Each row is a point. The points of each table are mixes of a few directions, plus a little noise. Count the directions of each table, and those that both share. Where both have some left over, give the other angles between the two spaces (their principal angles), to ten degrees, smallest first.
In the rows, zero is written as 128.

First (5 x 2)
138 78
126 136
134 103
133 95
108 227
Second (4 x 2)
125 127
182 139
163 134
43 111
Directions: first 1, second 1, shared 0; angles 90

First (9 x 6)
187 191 73 89 109 160
113 86 119 176 138 139
140 86 130 174 215 94
133 148 111 107 85 129
121 100 172 156 217 118
104 108 134 145 110 140
131 149 105 89 59 80
87 85 170 161 153 122
136 199 137 57 66 170
Second (9 x 6)
99 99 99 76 154 121
65 154 129 96 143 147
106 150 124 121 129 121
96 81 109 69 161 146
219 135 141 205 87 95
87 129 156 116 141 187
75 116 113 74 156 142
195 157 131 193 90 81
209 132 150 201 91 113
Directions: first 4, second 3, shared 1; angles 60, 80

First (9 x 11)
119 170 139 77 169 99 144 115 138 211 142
146 98 100 182 110 233 86 188 114 49 116
157 128 109 161 135 166 92 145 128 69 143
93 101 105 142 63 87 136 67 167 46 114
164 122 157 147 144 85 130 78 126 126 156
85 108 142 99 95 114 171 180 92 181 77
107 137 125 105 107 38 148 76 152 118 131
147 152 118 124 145 91 112 136 127 107 146
135 135 159 113 183 237 134 165 108 245 128
Second (10 x 11)
88 129 130 139 160 153 112 104 156 89 202
176 120 134 112 66 164 103 151 171 122 133
99 154 146 147 121 156 43 164 102 157 29
127 154 129 107 181 76 118 135 123 192 150
120 118 93 138 166 42 166 103 95 187 85
117 165 191 186 93 144 204 128 79 53 126
142 72 94 46 144 189 146 128 129 77 167
151 89 99 118 85 165 98 122 181 111 136
108 91 87 157 148 80 204 69 116 107 141
153 188 177 130 115 111 86 176 128 185 111
Directions: first 5, second 6, shared 1; angles 40, 40, 70, 90

First (11 x 18)
165 138 118 155 141 111 150 123 117 102 133 133 172 104 133 151 144 103
119 108 107 96 152 135 107 136 133 83 102 135 123 140 88 82 96 154
126 132 167 156 82 79 133 97 109 199 150 124 160 134 133 134 138 55
137 139 144 161 141 48 113 125 111 136 171 110 160 106 122 141 180 109
131 137 112 97 126 170 124 144 153 95 112 123 112 132 133 130 101 167
85 103 160 159 124 93 128 108 95 211 148 136 101 142 129 118 166 91
141 137 115 92 106 168 126 133 156 95 101 127 135 139 123 119 75 142
126 140 119 108 134 147 116 147 149 107 130 117 109 125 136 136 126 169
123 149 115 64 110 180 100 156 180 88 111 106 98 141 132 121 79 197
124 91 149 221 155 61 173 85 48 202 150 164 159 114 127 135 201 27
126 134 101 94 138 213 138 154 159 92 101 132 80 132 152 142 104 194
Second (9 x 18)
79 124 247 25 56 195 103 47 127 249 142 72 54 246 148 110 82 189
133 128 115 140 137 120 131 137 128 113 127 134 136 115 126 130 134 121
140 129 99 153 146 111 134 148 128 99 125 142 146 99 123 132 139 114
139 129 102 151 143 113 133 144 128 103 125 140 143 103 124 132 138 115
140 129 100 153 145 112 133 148 128 98 125 141 145 100 123 134 139 113
139 128 102 151 144 114 134 146 128 101 125 141 145 102 124 132 139 114
143 129 91 160 151 107 135 154 127 90 124 145 151 92 122 133 142 109
98 126 202 64 84 169 112 77 128 203 136 93 82 201 140 117 99 166
142 129 95 156 146 110 135 150 129 95 125 143 148 96 123 133 141 112
Directions: first 5, second 1, shared 0; angles 30

First (11 x 32)
123 129 131 140 117 127 132 135 113 148 133 126 136 123 118 135 123 142 122 117 121 121 124 112 127 133 123 127 131 119 118 117
100 117 111 101 172 134 115 94 145 115 143 140 100 134 136 127 144 93 143 146 139 155 126 123 116 119 137 132 148 137 143 141
159 133 141 137 97 123 149 161 121 121 107 124 163 119 134 122 110 137 121 122 131 104 130 153 144 128 121 133 112 134 120 127
149 120 153 145 70 119 186 189 75 160 111 128 211 94 126 135 77 142 110 99 133 73 115 132 147 132 102 146 131 124 90 110
60 104 99 95 195 138 111 74 130 143 168 148 90 129 126 141 147 83 147 141 138 167 116 84 100 121 135 134 177 128 139 133
93 165 72 114 211 137 67 80 193 108 152 161 59 146 128 121 203 114 162 169 124 208 132 109 102 124 159 111 130 152 169 128
166 146 144 158 68 118 178 205 92 153 103 136 216 93 127 129 93 157 113 106 128 82 118 140 151 134 108 141 113 134 95 103
126 127 121 111 163 134 77 71 177 84 132 112 47 168 134 116 165 119 137 152 123 164 147 143 118 124 151 109 114 127 163 154
148 113 142 113 117 125 148 138 128 105 112 124 148 125 145 120 108 108 127 131 143 110 130 161 139 120 123 139 124 137 128 144
170 140 159 171 59 120 141 170 104 144 106 101 156 127 113 129 105 184 102 100 106 86 136 136 147 142 116 118 95 108 107 111
113 111 134 123 137 131 107 91 132 125 140 110 84 148 120 132 134 128 124 126 120 136 134 116 120 130 133 118 132 110 136 137
Second (9 x 32)
148 150 121 131 137 129 96 116 168 96 118 123 93 150 132 115 157 139 134 145 121 150 143 150 129 128 144 113 100 136 151 136
114 114 133 126 122 127 149 136 102 149 134 132 151 114 125 137 109 121 124 117 132 114 118 113 127 128 118 138 146 123 113 122
67 63 148 118 99 125 223 165 7 226 157 145 236 64 115 167 40 94 110 77 149 63 83 62 125 127 80 174 211 103 59 101
145 146 122 131 136 129 102 118 162 101 120 124 98 146 131 117 153 137 133 142 122 146 140 147 129 128 141 115 105 135 147 136
154 155 120 132 141 130 88 113 179 87 116 121 82 155 134 111 165 142 136 150 119 156 147 156 130 128 148 109 93 138 157 139
98 97 138 123 114 127 174 146 69 176 142 136 180 97 122 147 86 112 119 103 138 97 107 96 126 128 105 150 168 116 95 115
155 157 119 132 141 129 85 111 182 84 114 121 80 157 134 110 168 143 136 151 119 157 148 158 130 128 150 107 91 139 159 140
136 137 125 130 132 129 115 123 144 114 124 125 113 137 130 122 140 132 131 135 125 137 134 137 129 128 135 122 117 131 138 132
133 133 127 129 130 128 120 125 138 120 126 126 120 133 129 125 135 131 129 132 126 133 132 133 129 128 132 125 122 130 134 130
Directions: first 4, second 1, shared 1

First (10 x 32)
144 160 97 109 168 139 139 150 171 68 94 147 112 161 127 122 60 99 108 117 190 108 84 161 116 82 105 91 126 84 138 120
117 141 127 111 146 130 127 134 142 108 110 148 109 131 122 106 112 116 116 127 164 126 99 162 126 114 133 121 125 120 119 119
62 141 125 104 131 92 105 125 116 150 156 147 61 84 108 38 163 114 114 144 205 171 106 227 128 165 187 141 137 135 110 115
135 92 164 148 93 135 126 107 92 171 139 107 166 118 134 169 178 162 150 133 43 126 171 66 141 153 128 159 122 172 121 137
179 116 119 156 115 144 141 129 130 124 126 97 177 155 148 196 112 143 144 120 63 106 162 47 125 112 86 123 128 120 149 142
181 133 85 171 114 121 134 140 134 131 161 77 157 144 152 174 100 133 139 123 96 127 176 65 115 129 91 109 145 85 171 152
101 161 81 124 134 87 112 142 133 136 174 119 73 101 120 62 119 106 113 139 211 166 122 201 114 151 160 114 154 86 143 131
97 92 237 69 152 194 147 104 130 91 7 217 157 153 106 154 149 141 128 118 83 70 58 129 160 80 129 158 70 220 56 88
75 122 152 108 122 109 111 116 104 156 143 147 93 90 108 70 179 129 123 142 155 155 118 185 135 163 176 154 128 162 102 115
187 122 91 176 106 125 135 134 126 143 163 70 171 144 153 192 108 144 144 122 70 124 188 43 118 132 87 113 145 96 170 156
Second (11 x 32)
168 121 79 53 124 166 116 161 87 169 135 106 72 124 182 161 111 119 131 153 99 114 140 130 98 169 34 124 144 107 152 111
68 105 216 192 133 106 136 104 154 116 129 152 167 133 103 23 148 145 94 105 101 178 61 143 138 32 232 161 70 121 80 184
121 87 133 126 159 109 191 151 123 174 121 138 142 118 116 97 173 121 157 112 119 117 92 186 153 150 177 156 102 156 98 151
134 179 109 200 164 106 76 53 237 55 145 128 197 169 110 176 93 109 127 170 167 169 219 71 144 95 155 148 148 128 188 78
166 119 77 105 196 141 112 108 185 157 156 113 136 159 183 145 107 95 138 190 89 168 176 128 114 129 89 189 121 107 184 97
141 89 113 99 167 132 163 148 128 182 133 126 123 129 154 106 147 115 146 141 94 133 109 172 130 143 129 167 104 129 124 137
149 143 89 125 127 110 163 143 119 124 114 127 138 112 92 195 146 123 170 113 183 74 159 136 156 204 127 97 164 170 133 98
146 140 98 108 113 128 141 146 101 129 116 123 115 114 115 176 134 128 151 119 160 85 145 130 134 184 100 97 158 149 131 111
120 155 145 104 64 161 71 135 79 101 128 117 77 122 145 130 90 149 85 119 119 125 120 82 92 104 67 82 149 92 127 133
110 143 149 167 118 112 124 111 142 97 122 138 152 127 98 124 131 137 124 116 152 128 129 117 142 111 166 118 131 138 119 130
82 131 196 126 43 141 112 152 47 107 108 138 85 99 109 75 127 170 86 72 126 113 57 114 111 88 134 73 123 113 71 177
Directions: first 3, second 4, shared 0; angles 50, 80, 90

First (11 x 32)
169 165 102 133 125 152 155 159 101 101 91 144 113 154 84 120 95 105 55 140 155 173 86 165 117 113 124 92 138 147 135 105
107 168 159 165 93 157 140 102 124 86 149 125 128 151 117 122 94 209 182 184 155 138 116 124 126 151 107 104 134 168 128 143
49 124 151 154 110 90 86 155 96 131 111 125 196 111 189 68 216 116 167 112 97 47 135 64 129 131 173 156 63 108 91 171
132 105 135 124 126 102 122 126 149 110 134 117 129 122 130 114 144 124 145 105 122 113 150 135 129 107 131 126 104 146 114 108
117 86 176 186 96 166 117 110 152 119 209 102 93 139 172 98 88 96 74 159 145 155 120 102 110 141 103 99 159 131 128 156
57 132 135 48 159 83 111 63 121 106 87 123 182 123 166 105 204 121 136 49 111 76 169 67 249 109 165 126 140 54 157 81
155 115 103 119 146 122 129 154 130 177 124 136 121 108 117 163 128 118 141 127 107 127 128 146 96 137 128 164 120 120 121 145
178 103 105 123 140 118 134 154 148 148 129 128 101 117 100 151 113 113 124 120 120 142 134 168 91 114 122 139 117 152 118 119
184 123 94 115 144 127 141 154 137 149 115 136 102 122 89 162 104 113 115 126 126 153 124 176 96 119 119 138 129 144 127 113
150 140 111 108 140 136 143 120 131 141 119 134 114 128 105 162 107 146 137 134 128 147 127 148 129 134 117 135 146 128 141 122
112 148 135 131 125 154 133 112 116 137 136 132 129 135 135 140 111 149 134 155 134 137 117 113 138 154 119 128 155 111 143 147
Second (8 x 32)
127 99 144 156 114 147 148 130 99 128 131 147 134 124 135 137 128 114 130 142 124 168 106 144 94 162 105 112 146 140 106 154
136 83 150 161 122 138 107 171 130 157 143 107 118 104 136 128 135 105 142 128 130 103 109 154 87 128 120 111 104 116 120 153
130 108 117 83 106 129 109 122 125 136 168 124 137 134 101 159 104 193 187 133 147 142 138 168 139 128 123 121 95 149 125 75
155 124 143 169 143 139 179 121 121 101 87 148 109 123 122 132 130 87 98 129 119 170 109 145 98 147 100 105 181 144 119 161
120 207 94 106 156 106 159 117 109 117 49 159 155 134 109 135 156 153 149 126 107 115 133 103 151 133 149 167 139 127 134 141
108 122 140 162 115 145 155 126 84 128 117 162 149 129 151 125 143 106 114 149 112 166 104 112 98 174 117 130 154 133 101 175
118 116 124 77 130 142 92 119 136 167 165 105 124 125 126 156 107 159 147 122 147 109 134 135 169 123 132 124 122 83 163 95
131 164 110 109 135 78 75 117 221 93 165 71 97 151 143 51 122 105 59 97 140 51 189 63 188 29 178 155 82 135 156 72
Directions: first 6, second 6, shared 3; angles 50, 60, 60

First (9 x 32)
155 78 120 156 122 161 130 90 97 142 140 111 181 115 101 130 84 84 127 140 137 88 79 117 111 185 132 200 124 133 142 144
82 183 170 128 96 110 167 142 118 117 136 154 70 119 155 76 94 181 140 125 103 218 184 177 187 100 89 50 73 146 92 152
136 132 127 118 140 147 115 122 161 139 107 135 156 125 133 136 136 99 132 121 147 115 93 100 105 127 147 146 141 152 122 106
100 101 91 89 151 206 159 144 98 126 130 129 112 118 179 128 184 69 143 102 91 111 152 123 118 144 100 120 154 118 114 84
120 171 177 137 124 47 119 127 137 97 128 153 84 144 104 97 121 185 120 155 117 150 179 186 163 107 108 60 115 105 140 167
164 90 91 123 120 120 89 147 129 151 143 79 166 122 92 188 106 132 110 130 135 106 115 96 99 129 153 198 124 123 155 149
132 123 118 85 165 158 104 133 162 127 103 140 150 125 138 143 173 71 130 123 122 87 123 112 92 134 131 134 164 134 136 100
151 103 108 144 117 144 117 122 128 152 133 103 168 121 114 154 100 119 124 124 151 118 83 92 109 139 154 188 122 144 131 129
111 170 152 174 117 57 151 126 123 103 131 147 64 162 136 100 155 210 125 131 149 158 145 151 170 87 137 57 135 96 120 121
Second (8 x 32)
100 145 135 146 146 155 173 108 123 113 110 167 99 144 178 88 181 111 147 110 141 125 109 124 140 125 126 81 160 125 99 72
159 100 96 114 123 155 94 140 151 164 126 93 189 111 109 180 99 104 121 119 146 115 84 75 89 130 160 207 120 159 136 130
132 138 88 77 134 108 86 195 162 139 129 93 111 132 132 193 166 164 114 110 119 145 172 99 109 70 147 127 134 121 138 121
139 152 173 111 128 88 92 120 163 121 117 145 147 118 91 117 88 130 122 156 121 131 142 158 128 133 117 119 108 145 142 172
101 174 169 130 150 124 151 105 153 103 97 185 97 143 161 74 172 117 143 128 136 131 128 148 144 120 117 54 152 133 107 95
164 118 156 123 112 101 82 113 142 141 134 114 185 104 63 136 40 118 114 162 124 122 121 145 116 158 124 181 87 151 158 199
113 65 101 209 103 178 215 84 7 121 175 112 104 133 152 89 117 125 140 122 122 115 106 143 165 187 104 149 128 84 116 117
116 130 107 117 129 117 130 159 120 122 137 115 94 137 142 146 162 156 125 116 116 139 163 128 136 100 125 104 137 106 128 118
Directions: first 6, second 4, shared 4

First (11 x 32)
136 152 96 142 155 142 155 164 107 112 96 138 122 112 182 163 149 156 135 124 135 147 111 97 174 190 88 112 125 152 137 128
148 92 139 102 109 174 86 116 158 153 136 130 122 91 68 121 101 98 73 136 123 90 132 145 99 90 141 99 153 143 129 148
194 110 102 92 132 200 93 104 195 183 83 112 100 74 91 231 121 122 7 132 147 99 156 103 146 146 93 51 171 167 112 169
113 106 160 122 107 110 113 119 121 130 173 130 135 147 105 68 107 105 159 137 110 122 123 156 89 79 163 150 119 111 139 124
126 135 144 119 113 87 124 113 130 141 152 106 114 179 133 104 126 128 162 129 124 144 135 143 108 106 162 162 112 110 130 111
108 148 130 136 121 94 136 131 116 116 131 116 126 164 135 99 138 140 163 116 129 136 126 140 121 123 155 167 116 114 123 102
102 161 125 134 112 88 126 133 120 111 119 102 116 177 117 83 144 148 161 103 137 127 126 154 112 117 180 190 120 115 113 82
105 141 130 153 145 100 163 147 89 99 139 145 145 141 180 114 140 139 185 131 120 158 113 116 147 151 110 143 105 116 140 121
118 122 152 133 128 89 142 95 131 133 155 126 145 155 135 132 123 118 150 135 122 147 148 128 118 106 127 140 113 95 123 134
135 99 150 112 113 140 110 150 112 136 173 137 117 127 132 73 103 107 159 150 105 127 101 144 105 105 146 126 119 141 163 134
121 143 83 165 173 184 160 139 129 92 51 166 167 42 131 222 154 147 55 112 153 111 136 81 190 195 43 68 158 144 99 153
Second (10 x 32)
122 127 133 130 124 122 126 112 137 127 128 125 136 130 111 130 127 123 119 125 131 121 139 134 119 114 134 132 131 117 118 128
174 101 148 80 96 131 79 78 189 195 149 88 92 151 78 149 103 104 79 140 128 112 163 145 89 76 163 116 141 128 121 143
187 130 99 99 141 169 128 213 96 151 138 128 65 123 224 126 125 148 169 153 111 164 68 97 166 199 104 97 111 202 197 136
56 148 130 184 144 100 166 110 103 61 106 159 196 113 103 115 148 133 138 102 139 116 142 134 132 120 118 158 128 79 88 111
74 146 125 173 145 111 161 131 97 72 110 156 177 114 127 115 145 137 147 111 134 125 127 127 141 138 113 149 124 100 107 115
108 129 136 138 124 115 130 102 137 118 124 129 149 129 99 129 129 123 116 120 134 117 146 137 118 108 135 138 133 104 107 126
209 98 138 59 98 151 73 112 181 216 156 83 56 154 117 151 98 110 91 153 121 128 137 133 102 103 157 99 135 164 154 150
63 150 124 183 150 107 169 132 92 61 107 161 187 111 126 111 150 139 151 107 134 124 127 127 143 140 109 153 123 96 103 111
199 110 123 74 115 158 95 151 148 190 149 100 61 141 158 139 110 125 121 154 118 142 111 120 127 141 136 99 126 177 170 144
92 143 123 161 141 118 154 138 100 86 113 150 160 116 136 117 141 137 146 116 130 129 122 125 141 142 113 142 123 113 117 118
Directions: first 5, second 2, shared 2
